Every row gives one point. Before rounding, the points of a table are all equally far from one centre. They may lie mostly on one side of it. Where is the centre, to within rounding?

Points, 5 rows:
[[-1.58  2.85]
 [-0.60  2.56]
 [-1.58  2.85]
 [-0.37 -0.69]
 [-0.46 -0.76]]
Centre: [-1.64  0.85]

Points:
[[ 3.27 -0.08  2.76  0.22  0.22 -1.05 -3.07  0.58]
 [ 1.34 -0.67  3.03 -1.37  0.94  1.19 -3.25  1.18]
 [ 0.74  0.73  3.99 -0.53  1.60 -1.16 -0.95 -1.18]
 [ 1.00 -0.31  1.98  0.99 -0.11  2.00  0.19 -1.58]
 [ 2.45  1.19  3.13 -2.91  1.10 -0.55  0.03 -0.61]
 [ 2.25  1.04  0.86  0.55 -0.13 -0.15 -0.68 -2.55]
 [ 3.74 -1.16  2.35 -0.67  1.62  0.97 -0.74 -1.32]
 [ 3.54 -1.35  3.38 -0.21 -1.05 -0.12 -0.13  1.31]
 [ 1.01  1.16  0.06 -0.41  1.93 -1.68 -1.63  1.47]
 [ 1.09 -0.14  4.41 -2.01 -0.07  1.19 -0.91 -0.63]
 [ 1.90  0.92  2.87 -1.26 -0.83  1.82 -2.60  0.06]
 [ 1.32 -1.12  1.10 -0.69  1.26  0.42  1.43 -2.17]
 [ 2.31  1.61  3.34 -1.92 -0.65 -0.04  0.90  0.06]
 [ 2.63  0.52  3.50 -2.62  0.52 -0.70 -0.66 -1.49]
 [ 2.13 -0.95  2.13  0.84  2.29 -0.57 -1.93 -1.41]]
Centre: [ 1.40 -0.35  1.54 -0.82  0.18 -0.21 -0.73  0.18]

Points, 17 rows:
[[ 2.35  1.29  0.90  0.73  0.58  0.27  0.84 -0.75  0.44  0.56  1.18  2.01
  -2.61 -3.60]
 [ 1.78  0.57  1.04  2.10 -0.77 -1.00  0.71 -2.67  1.01 -0.15 -0.31  2.04
  -2.24 -2.26]
 [-1.32  1.20  0.77  0.06 -1.06 -2.09  1.88 -2.07  0.69  0.90  1.51  2.08
  -2.78 -2.29]
 [ 2.44 -1.53  1.78  0.35 -0.49 -1.40  1.25 -1.73  0.47 -1.79  2.25  1.76
  -3.21 -1.18]
 [ 1.57 -0.22  1.99 -1.81 -0.82 -1.73 -0.06 -3.26 -0.94  0.45 -1.51  1.83
  -1.56 -3.74]
 [ 0.92  1.23  0.66 -0.63  0.17 -3.00  0.67 -2.81 -0.16 -0.88 -0.48  3.77
  -1.95 -0.03]
 [ 0.85 -0.84  3.86 -0.27 -1.04 -3.40 -1.50 -0.91  1.50 -0.70  0.43  0.78
  -2.68 -2.78]
 [-0.56 -0.22  2.87  0.19 -1.39 -2.26 -0.49 -0.35  0.19 -1.39 -0.29  2.32
  -1.83 -3.56]
 [-1.00 -2.68  0.45 -2.25 -0.70 -2.40  0.37 -0.06 -1.04  0.50 -1.82  1.74
  -1.93 -2.63]
 [-0.78 -0.14  1.90 -0.81 -0.66 -1.16  1.10 -4.01 -0.24  0.67 -0.41 -0.61
  -1.68 -1.22]
 [-0.79 -1.35  2.39 -0.17 -1.70 -2.20  0.07 -3.00  1.06  0.37  0.45  2.31
  -1.07 -2.28]
 [-0.76 -0.49  1.61  0.98  0.19 -4.25 -0.02 -1.90 -0.81 -1.41 -0.15  0.56
  -2.80 -2.83]
 [-0.09 -1.21  0.54  0.59  0.49 -2.64  1.30 -1.99  1.12  0.49 -1.07  1.73
  -0.36 -3.51]
 [-0.63 -1.34 -1.34  0.49 -2.08 -2.37  0.89 -2.15  0.13 -0.40 -1.85  0.53
  -1.92 -2.76]
 [ 0.12 -1.25  1.11 -0.86 -0.08 -0.99  0.91 -2.15 -0.20  0.56  0.10  2.16
  -2.45 -4.57]
 [ 0.08  0.70  2.22 -0.01 -2.60 -3.00 -0.61 -0.51  2.74  0.32  1.75  1.76
  -2.70 -2.36]
 [ 0.94  0.31  2.21 -0.04 -0.38 -1.01 -1.60 -1.85  2.00  0.23  0.30  2.25
  -3.53 -3.19]]
Centre: [ 1.24  0.02 -0.02 -1.06 -0.61 -2.14 -0.75 -0.52 -0.19  0.23  0.79  0.37
 -1.33 -1.27]
